Each wall is flat, endless, passes through zero and stands at right angles to its row. A trip goes straight from one point to another. Which walls does it cross, in order?
In the rows, 128 means zero.

Walls:
(1): [ 77 141]
(2): [163 201]
(3): [ 55 137]
(4): [120 182]
Trips:
[202 125] to [183  72] -> 2
[152 200] to [ 75 220] -> 1, 3
[ 75 128] to [117 129] -> none
[139 154] to [183 108] -> 4
[75 96] to [ 70 128] -> 4
[104 201] to [182 143] -> 3, 1

Walls:
(1): [133 147 132 171 120  71  92 106 115  84 168 205]
(2): [129 133 100 123 174 155 185  66  84 139 145  82]
(3): [143 181 122 110  98  92 165 107 162 155 156  97]
(4): [ 95  48 131 127 186  76 162 129 135 145 179 212]
(5): [ 68 143 125  80 147 136 170 158  86 110  41  83]
(6): [ 97 159 175  64 166  67 105 172 137 119  89 150]
(7): [124 132 174  90 142 105 104 144 122 137  84  73]
Trips:
[130 155 149 202 172  93  77 167 126  62 154 183] to [  7 147  95 126 152 175 161 109  95 121 209 154] -> 2, 6, 5
[147 175 140 128 194 170 168 131 200  85 193 134] to [135  78 141 131 130  97 105 136 169  81 163 169] -> 6, 2, 3

Walls:
(1): [159 229 118  98 180 112  89 175 104 175  79 122 128 150 116  38 173 106
 115 177 114 105 155 171 115 107 158  96  91 177 115 121 175 145 145  89
 118 123 141 185 142  70 119 128 104  74 120 159]
(2): [135 182 157 187  63 120 121 154 142 147 132 111  71 136 132 177 159 141
  84 100 134 157 155 121  60 115 177 103 119 105  96  70  67 110 139 184
 114 121 159 120 141 127 119  91 154  92 150  39]
(3): [170 198 127 170 162 117 136 117 141 156 127 109  89 127 161 167 148 127
  97 119 134  56 148 157 149 105 141 106 168 122 181 109 144  72 132  80
  75 135 185  87 130 187 107  97 144 178 187  91]
(4): [128 125 113 131  84  59 175 154 156  91 140 137 149  95 127 126 157 178
 132 169 122 147 104 103 105 125 112  28 149  85 178 115 148 130 185 149
 168 126 157 180 118 152 138  89  99 120 163 179]
Trips:
[ 94 108 118 114 118 200  67 211 103 170  90 136 175  87 131  65 177 123
  79 133 106 133 118  45 165 114  64  92 116 160 143  95  73 154 164 151
 100 139  97 143 168 132 134  30 132 124 128 114] to [187  74 147 111 166  94 143 113 141 132 117 158 116 156 181  79  67 152
 132 106 155 184 119 140 119 143 145 246 138 220 103 104 138  96 150 115
 209  56 144 167  80 104  62 149  83 137 182 152] -> 2, 4
[107 177  82 137  75 129 127 136 172 172 153 112 114 117 125  79 187 193
  98 128  76 167 101  65  41  70  58 122 110  62 114 139 157 201 106 156
 125 112  75 133  74 101 144 134 137 124 135  63] to [ 60 116 163 132 105 185 183   7 133 141 105 121 119 103 134 174 130 132
 139  83  65 162  98 127   8  68 131 168 129  76  94 144 125  82  55 108
 170 151 166 119  74 149 103 188 110 156 106  94] -> 1, 4
[112 121 139 105 153 102 114 100  93 137  95 152 154 171 115 165 145  79
 120 149 155 116 100 104 117 162  88 105 124 137 105 132 113  88 146 118
 141  72 136 105 174  64 137 142 126 106 169  52] to [170 104 162 117 146 218 121  71  90 173 110 148  85  71 153 108 227 124
 186 144 155  95  80  75  62  89 107 101 143 143 169 164 150 133 203 173
  93  96 137 158 170  93 120 152 137 166 143 174] -> 3, 2, 4
[ 80 198 194 138 137 110 128  89 115 144 183 112 143 188 166 145 101  91
 155 154 227 166 151 152 147  78 133 136  79 167 184 229 135 165 197 159
 105 116 133 144  60 167 100 128 166 144 123 213] to [ 90  84 160  47  39 118 192 139 160 117 166 139 105 158  58 119  84  78
  99 139 168  97 111  87 113  88  88 111  98 173 201 185 102 140 202 109
 107 147  72 124 199  94 134  27 140 104 163 166] -> 3, 1
[163 130 143 147 186  70  80  80 109 167  96 129  76 145 118  92 168 141
  73 139 164 123 119 152 166 108 106 140 143  61 103  68  95 180 119 146
 158 115 126 138 160 129 167 132 166 114 142  57] to [131 131  90 139  68  96 128  49  36  96 137 144  68 110  80 131 145 151
  60  32 123  91  68 160 136 183 159 150  97 150 129 180 161 111 192 141
 108 111 139 134 176 129 200  96 143 124  83 157] -> 1, 3
[121  74 124 132 193 141 111 123  87 109 143 157 147 126 150 162 123 149
 193  91 124 172  54  69 146 142 156  59 128  54 158 155 176  94 153 123
 233 127 174 131 106 111 114 155 139  99 155 156] to [137  60 123 108 136 181 154 108 204 188 124 119 173 117  84 139 179 147
 137 148 154  79 160  97 131  94  52 173  83 208 118  70 142 186  92 128
 191  47  79 175 112 135 163  89  79 124  92  89] -> 4, 1

Walls:
(1): [ 82 156  95 126 163 122 188 131 147  89  54 151 158 152  44 138  79 168
  82  89 103 201 147  90 100 124 112 224 130 124 123 128 121 142 128 187
  98   7 129 143 189 155  71  93 102  96  67 206]
(2): [ 81 147 151  94  59 153  89 115  65 167  74 116 162  47  67 172 156  81
 189 157 166 136 141 167 223 185 157 107 175 135  67 139 101 120 144 122
 100  94 165 127 105  29 160 126 145 124 146 133]
(3): [154 143  45 131 159 242  42  66 136 134  98 162 144 157 100 162 101 111
 173 160 124 168 110 144  77 146 165 119 112 131 192 141  40 190  80 179
  37  79 198  67 120 136 145 218 150 134 117  97]
(4): [171 105  69 167 118 136  92 108 111  95 129 176 126  83 151 177 183 152
 134 159 157 170  44 128 176 163 217 106 140 176  86 164 119 144 171 182
 143  86 145 140 131  79 121 171 164 102 131 145]
(5): [ 65 174 195 119 177 136 121 110 107 188 111 154 133  78  76 114 145 145
 157 209 102 167 168 165 164 119 183 142 105  74 216 103 177 163 157  94
 123 231  85 102 114 144 131 177 127 108  57 128]
(6): [151 191 141 204  75 108 147 114  89 215  85  26  74 137 119 132 126 150
  70 126 135 151  99  80 101 139 112 162 164 128 147  55 147 145 126 150
 129 131 134  22 102 145 203 113 139 149 176  88]
Trips:
[149 145 116  77  99  70 125 164 148 157  53  74 211 144 153  97 122 123
 150  88  42  99 183 156 170 148 134 146 165  91 150 182 129 154 109 158
  88 128 109 149  85 111  41  82 165 151  79 123] to [164 149 102 111 120 127  51 106 173 186 152 147 129 117  79 167  75 123
 187  97  63 172 175 102  89  99 225 127 120  96 109  98 118 162 150 153
 111 165 105 143 147 197 105 129 141  90 129  85] -> 3, 2
[ 95 165 143 112  63 125 106  58  40 120 131 131 150 109  55 138  77  86
 130 179 131 177 157 126  73 126 104  87  90 109 162  44 160 123 158  80
 153 135 119 152 247 111 138 182 103 133  60 200] to [139  89 125 129 143 101  98 134 225 247 133 133 198  60 130 137 208 114
 138 114 159  84 103 106  94 148 132  87  14  97 150  70  55 130 142  74
  67 185 137 153 103 153  84 220 194 101 139 173] -> 1, 4, 2
[202 110 131  81 101 160  99 190 192 105 132 131 149 111  80  40 112 175
 205  80  94 113 146 145 168 155 134 102 117  96 114 114 138 118 115 111
 185 123 222 145 137 101 147  74  53 131 141 153] to [172 135  73 108 146  66 106 225 129 183  27  80 108  84 143  36 150  99
  82 140  93 163 105 147  73 200 150  85 181 155 121 116  29 105 120 120
 149  77 133 142 105 143 187 153 127  91 102 152] -> 1, 4, 6, 3
[183  91 111 123  87 115 137 140  90 116  82  95 170 165 140  90 108 117
 155  89 143 110 160  67 112 117 117 172 173 165 102 135 238  78 110 161
 158 123  14 135 137 114 105 130 118 186 109  57] to [ 61 171 122  94 161 150 202 173 182 224  99  53 108 108 150 107 127 123
 146 102 116 118  50  95 114 168 171 103 130 126 123 143 109 179 168 128
 116 103 179  95  69 173  97  55  53  77   8 134] -> 5
[198 152 115 168 114 138  64 130 189 163 173 139 121 129 124 140 117 219
 163 160 194 182 113 128 156 168 136 118 156 114 152 141 139 124 123 108
 150  53 124 109 160 130 174 116 134 124 121 160] to [140 139 104  94 171 144 150 220  10  62 214 113 138 149 159 138 114 166
 118 174 105 148 126  93 167  78 159 139 118  95 126 146 209 131 107 124
 112 100 185 111  78  45  92 163 115 100  17 169] -> 5, 6, 2, 3

Walls:
(1): [176 132 113 150  89 113 141 128 180 149 143 118 106 129 193 129 168 169
  90 157 104  98  85 133  85 138 129  90  71 102 226 126 121 106 127 160
  91 112 108 141 122 145  92  92 190 101 125  93]
(2): [146  69 144 162  97 153 124 116 131 126 158 167 106 137 117 139 150 121
 129 114  90 108 179 155 120 143 171 192 137 151 101 137 138 155 116 142
 142 150 136 179 156  91 160 167 166 134 132  80]
(3): [108 133  78  98 123 143  70 106 134  88 115 122 100 144  93 135 172 138
 115 109  87 102 185  97 139 119  94 104 152 119 142 115 123 165 118 112
 118 121 139 131 138 101 100 112 181 145 117 155]
(4): [155  66  52 134 129 159 112 109 137 133 160 120 133 136 114 139 118 186
 176 121 101  96 167 117 116 125 161  98 107 182 125 105  95  96 135 149
 101 144 122 125 129 141 118 142 151 109 116 160]
(5): [ 80 182  83 187  44  97  79 175 132 160  74  99  84 109  96 131 153 129
 160 137  66  98 130  75 137  81 117 129 122 176 150 136  94 123 146 161
 163 138 107 120  79  91 115 168 154 133 106  86]
(6): [160 112 114 129 157 140  75 136  65 125 139 109 134 113 189 133 156 167
 107 144 111 125 113 151 137 146 166 113 155 119 103 132 113  92 131 126
 128 155  75 166 140 126 116 114 131  54 112 171]
(7): [130 162 118 182 118  96 145 126 107 149  81 114 185 155 144 140 108 157
 154 118 134 134 139 100 148 194 133 177 197 144 171 107 115 131 119  82
 107  89 170  97 169  76  99 158 114 104 108 143]
Trips:
[185 131 117 143 140 157  91  91 106  76 124 176 137 104 172  94 154  85
 151 159 139 102 114 134 148 106  73 111 114 142 138 151 101 126  90 119
 117 183 104 174 128 155 101 142 129 175 138 139] to [118 142 118  56 124 128 127 121 124 130  98 120  85 141  74 150 111 135
 132 117 143 109 242 113 118 151 103  75 153 136 117 115 129 126 136 140
 126  80 135 128 169 141 130 125 121  76  86 137] -> 2, 1, 6, 7
[141 112 113 164 178  85 107 116 151 117 110 156 116  69 119 103 139 101
 138 148 133 170 127 100  85  98 110  49 155 147 132 128 170 179 148 157
 132 134 109 106 179 114  63 157 141 163 158 191] to [173 126 204 149 145 131  98 161 153  73 123 138 134  72 114 136 135 115
 165 139 101 121 157 102 133 131 145 126 124 117 115 180 140 122 149 138
 132 126 165 178 143 130 169 107 140 149  74 177] -> 5, 4, 6, 2
[185 128 164 140 156 191 148  99 134 112 133 154 158 140 165 161 118 113
 125  66 152 133 129 142 134 135 126 114 154 222 118 110 126 177 104 147
 159 120  88 117 108 127 160  84 130 174 128 229] to [107 138 175 107  92 116 110 183 197 101 119 117 162 153 163 102 104 150
 153 131 148 112 125 179 148 116 113  73 145 118 176  87 108 126 189 152
  85 151 147 145  74 117  90 105 143 141  94 117] -> 2, 6, 1, 3, 5, 4
[184  55 104 108 143 111 109 165 105  95 144  83 143 166 118 145  94 134
 102 103 143 199 116 192 120 108 116  89 185 121  92 123 133  92  97 123
 109 171 142 121 130 114 130 178 142 120 130 173] to [122 204 144 128  77 120  96  68 116 131 149 119 173 108  91 107 154 119
 108 141 116 116 112 107 163 158 122  95 117 155 118 147 162 141 127  90
 146 137 182 122 182 159 146 134 208 164 109 157] -> 3, 7, 4, 6, 5
[117  96 129 112 113 157 151 137 188 136  71 125 100 140 147 139 163 121
  80 149 104 153 180 154 107 104 119  97 117  86 171 155 100  86 154  96
 109 134 105 135  64 129 121 109 127 148 105 135] to [139  50 130 104 100 136 136 127 162 151  90 163 130 173  80  58  81 166
 149 123 108 114 191 170 114 106 113 161 150 100 165  93  86 130 137 170
 125 152 146 126  62 168 140 189 144 119  87 123] -> 4, 2, 1
[ 59 173 163  94 113  97 142 128  89  98 202 127 127 172 123 139 167 117
 103  99  77 172 166 147 110  53 112 156 142  92 124 161  96 128 100 155
  91 158 165 130 129 169  86 131 199 117 149 133] to [171 109 101 135 115 145 152 106  74 157 132 118 102 138 103 157 119 164
 161  47 153  70 145  96 163  93 106  90 130 159 100 156 122  75 145 140
 148 132 101 201 112 101 115 124 101 111  86 144] -> 1, 6, 4
